Every row gives one point. Each copy is the shape, with its points in the same order, turned, moved and blurred by noise. Some copies are also mirrored. Which?
In the rows, 128 means zero.

Shape:
[[129 124]
 [168 137]
 [150 108]
 [ 92 137]
 [171  80]
 [125 141]]
Copy 1 (6 x 2):
[[130 128]
 [175 141]
 [151 115]
 [ 97 152]
 [167  82]
 [126 147]]
Copy 1 is: only turned
Copy 2 (6 x 2):
[[131 124]
 [120 165]
 [106 132]
 [163 101]
 [ 72 134]
 [149 131]]
Copy 2 is: mirrored
Copy 3:
[[128 118]
 [162 101]
 [136  88]
 [101 148]
 [126  56]
 [128 131]]
Copy 3 is: only turned

Shape:
[[126 153 191  94]
 [141 147 182 112]
 [126 122 100  72]
 [126 131 152 127]
 [138 129 142 107]
 [115 169  80 123]
 [116 150 139 148]
 [106 111 121 105]
 [135 113 158 135]]
Copy 1, 9 rows:
[[ 56 146 143  94]
 [ 68 127 151 114]
 [131 116  92  74]
 [ 98 135 129 126]
 [101 121 119 108]
 [172 144 141  98]
 [124 151 144 137]
 [119 144  90 109]
 [ 88 128 120 144]]
Copy 1 is: only turned
Copy 2, 9 rows:
[[200 121 160 100]
 [192 121 149 124]
 [129 173 112  88]
 [157 116 133 117]
 [154 138 129 120]
 [147 134  57 100]
 [152  93 108 119]
 [120 135 125  96]
 [144 112 142 138]]
Copy 2 is: mirrored
Copy 3:
[[144 190 178 104]
 [155 192 160 117]
 [158 108 146  70]
 [137 164 150 124]
 [153 154 147 110]
 [115 138  94  66]
 [114 172 127 119]
 [124 114 153 106]
 [142 152 152 146]]
Copy 3 is: only turned
Copy 4:
[[116 178 112 153]
 [135 167 127 155]
 [123 133 137  70]
 [131 131 129 145]
 [139 141 132 122]
 [ 95 109 191 106]
 [119 116 152 156]
 [119 108 120 100]
 [147 122 121 148]]
Copy 4 is: mirrored

Shape, 11 rows:
[[154 139  88 120 145 112 148 142]
 [170 100 142  84 133 139  95 101]
 [158 124 163  78 152 136 114  92]
 [146 163  93 145 106  94 121 157]
 [107 143 128 125 127 100 105 176]
 [147 130 152 177 110 148 177 113]
 [130 121 148 176 142 135 166 103]
 [165 148 129  84 158 169  93 103]
 [ 97 131 108 137 102 118 141 125]
 [125 140  84 127 107 116 141 198]
 [146 131  87 155 145 129 102 158]]
Copy 1:
[[167  97 104 144 137 124 119 143]
 [ 80  94 129 128 125 153  97 109]
 [101 100 133 117 163 170 103 105]
 [188 129 123 140  87 120 109 150]
 [152 139 121  91  81 137 142 143]
 [151 166 145 181 157 143 148 130]
 [143 157 148 151 183 124 162 135]
 [ 93 118  92 125 148 148  68 128]
 [165 140 134 130 110 105 149  96]
 [181 124  89 145  67 137 140 142]
 [139 128 108 139 105  97 130 168]]
Copy 1 is: only turned
Copy 2, 11 rows:
[[110 151 115 133 120 170 141 120]
 [139  63 120 108 128 145 108 121]
 [135  70 110  91 152 126 125 108]
 [141 184 101 146  94 143 123 116]
 [123 172  99 127 122 118  83 133]
 [123 122 117 184 139  95 170 135]
 [101 116  94 165 152  98 171 148]
 [123  79 104 110 142 150 100  66]
 [ 97 155 121 132  94  97 127 128]
 [116 196 144 153 111 148  92 131]
 [111 148  88 168 112 161  99 120]]
Copy 2 is: only turned

Shape (17 x 11):
[[151 175  89 114 151 147 153 112 150 114 181]
 [177 139 142  84  83 132 130 140 120 147 147]
 [171 154  70 138 124 144 160 140 130 164 154]
 [186 131 145 113 112 130 145 106 118 115 155]
 [112 125  98 129 102 112 140 100  87 138 196]
 [115  86 116 122  74 144  76 141  86  85 119]
 [108 124 177 182 129 102 112 138 155 101 134]
 [128 137 138 128 142  99 108 138  98 107 158]
 [119  76 198 126 143  75 165 110 135 154 100]
 [129 150 137 152  97 107 102 104 147 138 136]
 [106 138 168 135 134 119 153 128 103 125 145]
 [120 112 151 117 146 113 118 111 139 133 153]
 [ 92 162 149 104  99  79 172 155 116  92 137]
 [109 114 112 119 146 116 101 152 126 142 121]
 [120 165  74 170 135 119 124 130 134 137 114]
 [136 144  90 153 109  87 152 157 141 122 131]
 [167 172 101 130 154 134 111 112 130 100 148]]
Copy 1:
[[184  84 137 155 146  76 120 132 141  70 116]
 [150 107  96  85 131 121 150  93 120 105 133]
 [208  91 142 137 148 136 106 109 110  89 134]
 [147 100 137  86 135  96 151 136 113  99 120]
 [110  83 153 126 122 126  86 103 109  49 127]
 [102 154 118  95  95 114  70  90  96 125  73]
 [108 154 173 123  88 111 112 148 183 131 134]
 [104 114 159 124 134  83 100  97 141 114 134]
 [ 63 105 142 129 133 163 157 177 144 159 155]
 [132 133 165 128  99 135 140 103 160  95 103]
 [ 97 136 139 139 136 107 116 137 132  97 159]
 [ 99 104 137 126 137 115 119 135 168 110 117]
 [ 99 116 115 169  79  83 130 112 114 114 175]
 [122 116 133 147 140 132  86  98 151 142 112]
 [173 132 179 180 129 130 100 101 132 115 111]
 [165 103 162 154  88 125 108 108 122 130 142]
 [168 114 165 135 150  66 125 106 139 102  97]]
Copy 1 is: only turned
Copy 2, 17 rows:
[[140 110 126 127  88 163 111 173  88  86  99]
 [106 141 173 126 115 116 134 121  97 147  63]
 [185 130 136 144 102 138 139 125  82 102  82]
 [114  93 152 136 133 114 112 148 103 142  75]
 [127 126 122 123 169 157  91 108  64  91  89]
 [ 90 158 122 115 189 147 136  92 179 123  83]
 [ 98 143 169 178 163 115 111 144 144  94 165]
 [125 152 149 119 166 128  91 156 119 110 109]
 [110 121 151 151 162  75 104 122  98 184 193]
 [106 152 141 189 134 124  95 124 112 106 109]
 [115 138 159 139 166 146 114 156  91 136 140]
 [110 126 144 130 128 127  80 132 114 124 142]
 [ 80 164 141 124 170 121 155 174  64 111 131]
 [142 175 129 120 133 127 108 115 134 121 141]
 [163 167 104 179 127 142 129 138 116  90 121]
 [144 157 129 145 139 104 152 141  98  76 119]
 [140 132 123 141 114 144  99 181 132 101  80]]
Copy 2 is: mirrored
Copy 3:
[[ 99 129 112 126 141 122 130 150 209 164 114]
 [177  95 103 126 138 137 166 125 155 116 121]
 [110  89  95 147 104 146 114 152 177 140 107]
 [126 118 118 122 126 139 187 120 172 113 115]
 [ 91 118  82 108 132 102 148 176 146  87 130]
 [152 154 123 112 174 170 125 152  85  73 117]
 [117 151 166 158 129  91 105  87 134  79 147]
 [130 156 126 142 130 119 141 149 152  98 171]
 [135 133 157 113  62  85 166  81  86 120 170]
 [117 124  98 140 146 113 121  85 144  98 139]
 [117 116 154 138 129  95 154 134 131 112 166]
 [129 143 127  97 115 103 132 115 144 116 155]
 [145 132 138 175 146  59 157 159 112 130 134]
 [146 140 119 121 119 137  94 138 119 127 167]
 [ 90 132  94 176 132 138  87 126 136 136 139]
 [122 141 105 183 105 114 107 141 137 128 104]
 [107 155 117 146 152 155 133 133 188 138 146]]
Copy 3 is: mirrored
Copy 4:
[[120 146 159 130 133 196 146 129  87 132 177]
 [192 155 117  88 114 134 128 143 115 159 159]
 [134 115 107 115 110 202 116 156 111 130 183]
 [178 141 128  85 120 144 128 106  79 133 150]
 [117  93 155 113 123 111 111 146  81 155 186]
 [162 115 137 131 105  96  96 167  82 172  68]
 [123 128 108 153  89 102 170  76 103 124 105]
 [167 119 142 164 120 114 133 111  88 143 145]
 [170  97 134  94  98  77 151  74 162  78 126]
 [113 156 105 128 118 110 121 106 115 139 142]
 [154  95 127 128 134 109 169 111 110 130 141]
 [147 125 163 128 113 119 136  91 132 139 137]
 [158 135 133 142 122  81 196 164  97 108 157]
 [152 113 142 166 109 133 117 135 148 139 122]
 [104 124  98 167 132 161 113 147 119 110 141]
 [134 130 102 149  90 138 128 160 107  97 155]
 [145 151 134 152 148 178 115 110  78 134 144]]
Copy 4 is: only turned

Shape (18 x 12):
[[ 98 145 144 115 147 123 131 136 137 128 130 124]
 [ 99 139 145 140 120 114 119 122 105 117 139 175]
 [101 124 146 140 111 128 119 119 104 145 143 115]
 [129 127 102 127 146  99 112 135 105 119 136 120]
 [249 136 125 117  86 115 128 113 126 115 127 119]
 [ 97 131 123 109 122 122 110 154 124 110  99 123]
 [190 123 138 150 138 135 113 127 110 101 101 124]
 [100  74 136 147 139 118  92 122 101 185 133 125]
 [117 125 143 164  92 106 127 158 110 122 139 121]
 [114 141  98 132 142 115 102 133 126 120 144 141]
 [111 140 109 139 147 125  88 123 103 108  94 125]
 [ 98  86  80 133 134 127 126 114 102 139 129 123]
 [113 140 134 150 137 117 115 113 130 102 124 120]
 [114 123 122 154 145 131 111 130 167 120 146 139]
 [152 126 123 121 102 137 103 139 109  98 140 124]
 [161 107 139 114 135 106 117 117 135  97 149 123]
 [108 138 139 135  81 103 103 131 128 114 139 115]
 [111 111 136 114 147 107 108 127 128 120  43 124]]
Copy 1, 18 rows:
[[121 120 135 133 100 151 123 127 146 145 124 115]
 [122 145 107 133  98 123  88 134 116 170 122 149]
 [104 135 119 156 129 132 138 118 115 170 112 125]
 [116 135 136 138 109 113 116 101 121 114 144 131]
 [150 198 137 107 176  94 182 142 136 109 179 163]
 [109 156 149 120 108 137 111 111 136 124  93 120]
 [158 161 114 124 119 120 170 116 123  98 125 167]
 [ 99  91  96 139 161 136 124  99  87 137  93 112]
 [ 99 167  96 150 111 106 134 119 139 150 118 117]
 [130 141 130 146 107 131  95 100 116 116 140 131]
 [133 143 148 141  96 138 117 101  94 111 108 146]
 [119 111 147 167 146  96 102  95 111 120 100 128]
 [122 135 124 154 101 142 124 122 141 123 120 158]
 [145 132 103 162 129 146 100 119 156 119 124 125]
 [141 178 135 125 130 113 133  95 133 137 132 141]
 [129 133 117 117 136 120 139 103 157 120 152 162]
 [ 83 175 125 145 129 132 125 116 142 152 127 138]
 [108 119 149 101 105 151 129 132 120  84  66 152]]
Copy 1 is: mirrored
Copy 2, 18 rows:
[[120 142 120 107 142 102 150 136 131 104 111 144]
 [135 121  85  95 103 132 126 136 147 119 106 140]
 [126 151  95 145 110 122 134 115 138 117 133 146]
 [ 98 113 134 121 127 120 135 136 155 137 155 149]
 [100  80 143 164 144 165  55 100  85 140 143 109]
 [107 147 106 106 157  88 131 136 149 128 123 118]
 [124  93 131 167 141 124  87 143 119 158 123 136]
 [141 178 127 146  75 106 125 141 172 118 156 139]
 [ 98 129  80 127 100 101 118 131 114 133 146 129]
 [124 129 128  93 136 137 151 142 139 143 147 140]
 [122 130 104 137 151 126 144 160 166 156 130 130]
 [141 130 130 127 112 105 153 107 181 147 164 126]
 [132 114 101 135 139 124 145 155 129 126 132 140]
 [161 123 118  98 127 116 142 153 106 125 156 141]
 [116 128 105 126 152 132  97 111 125 148 149 136]
 [127  94 132 130 144 125  99 127 126 107 155 153]
 [107 138  71 122 130 131 123 126 121 110 156 121]
 [125 130 132 148 160  84 132 179 173 113 110  89]]
Copy 2 is: mirrored
Copy 3, 18 rows:
[[121  99 124 145 144 108 128 148 133 144 147 145]
 [136  92 139 130 156 141 148 101 135 111 148 139]
 [ 95 103 145 111 137 122 158 139 123 124 138 150]
 [111 117 120 122 154 136 131 117 106 163 110 131]
 [ 74 176 148 128  64 134 100  71 150 137  83 110]
 [102 103 109 135 171 121 121 149 145 125 121 119]
 [ 89 106 137 139 104 116 101  93 108 119  82 119]
 [112  63 153  81 131 143 170 158 118 144  96 158]
 [103 119  99  97 135 115 160 113 126 104 128 144]
 [124 111 118 145 151 158 142 130 111 147 121 129]
 [ 94  89 131 156 172 133 134 125 108 130  95 119]
 [122 114 155  95 163 142 150 161  93 141 108 111]
 [112 116 130 152 149 119 132 125 109 117 116 153]
 [141 111 115 150 119 142 136 152 104 119 119 152]
 [ 81 127 123 121 128 152 113 113 127 118 124 121]
 [113 136 137 121 122 141  88 117 124 138 111 158]
 [ 91 133 112 126 153 135 153 126 146 108 127 159]
 [111  78 137 147 174  93 111 148 151 125  66 123]]
Copy 3 is: mirrored

Shape (17 x 12):
[[ 66 164 112 137  52 119 148 161 118 134 157 126]
 [149 140 115 165 128 144 143 125 113 140 132 126]
 [133 122 139 127 125 142 151 115 107 122 148  47]
 [142 116 102 122 106 124 116 101 107 120 163 132]
 [129 111 144 118 148 133 152 236 177 126 138  86]
 [113 130 163 118 117 238 150 134 134 130  82 124]
 [115 133 149 125 126 128 153 114 128  76 165 137]
 [143 131 160 159 140 130 142 114 174  99 130 128]
 [137 141 148 165 115 118  79 107 131 133 152 107]
 [136 115 128 133  69 138 134 127 134 116 113 134]
 [127 111 155 149 119 120 120 102 106 145 154 133]
 [126 116  24 175 136 123 146 102 128 132 143 133]
 [138 112 103 113 144 122 121 105 193 136 159 136]
 [130 135 166 160 123 171 124 105 137 138 145 132]
 [139 134 133 118 154 116  95 116 130 123 137 129]
 [118  94 149 134 148 130 100 109 135 111 139 119]
 [141 107 164 123 145 182  66 174 177 133 164 100]]
Copy 1 (17 x 12):
[[ 98 157 122 129 140 125 158 137 199 113 115 174]
 [127 121 141 155 123 123 119 114 142 143 152  99]
 [140 101 167  81 145 135  98 137 162 142 164 101]
 [128 109 108 139 130 163 111 120 128 152 165 145]
 [156 160 146  81 154 140 197 161 147 117 129  56]
 [140 162 188  88 134 108 127  41 118 138 111 101]
 [175 113 145 133 124 166 124 128 143 117 114 136]
 [147 126 175 151 112 158 132 131 121 106 116  88]
 [110 125 182 153 144 164 127 145 117 139 173 131]
 [ 95 114 131 124 150 144 124 101 125 116 114 121]
 [133 117 146 145 129 129 116 135 108 116 175 145]
 [ 94 110  75 152  55 159 123 112 154 152 155  94]
 [122 159 116 125 105 187 113 158  88 140 133  99]
 [146 146 186 153 129 138 102 105 118 126 153 119]
 [135 114 152 138 126 149 127 147  89 172 136 133]
 [144 113 166 114 109 165 135 126  96 131 163 131]
 [149 186 190 101 156 192 163 127  95 156 179  89]]
Copy 1 is: only turned
Copy 2 (17 x 12):
[[ 62  66 119 140  87 123 121 134 102 153  84 103]
 [128 155 121 144 112 131 122 115 104 141 147 133]
 [ 94 162 121 139 102 112 141 133 133 129 106 198]
 [107 163 147 103 107 144 118 138 129 158 112 112]
 [172  80 136 146 123  81  93  87 150  96  76 172]
 [103 121 143 191 209 100 109 165 110 122 137 163]
 [ 77 153 150 123 140 130 136  94 119 112  90 118]
 [108 153 123 139 143 129  96  80 139  89 134 123]
 [ 97 159  86 123 109 173  82 118 127 145 116 144]
 [ 92 132 133 147 122 114 112 145 155 144 133 104]
 [ 90 148 119 107 129 151 115 103 130 168 136 140]
 [135 147 171 128  46 155 131 136  93 123 170 104]
 [122 146 146  73 113 132  86 126 136  81 139 129]
 [ 89 151 124 145 160 135  90 112 106 142 148 151]
 [135 159 109 106 138 166 110 119 132 123 107 130]
 [110 153 144 119 148 173 102 108 156 120 121 151]
 [144 134 132 126 160 131  22 120 138 124  86 182]]
Copy 2 is: mirrored
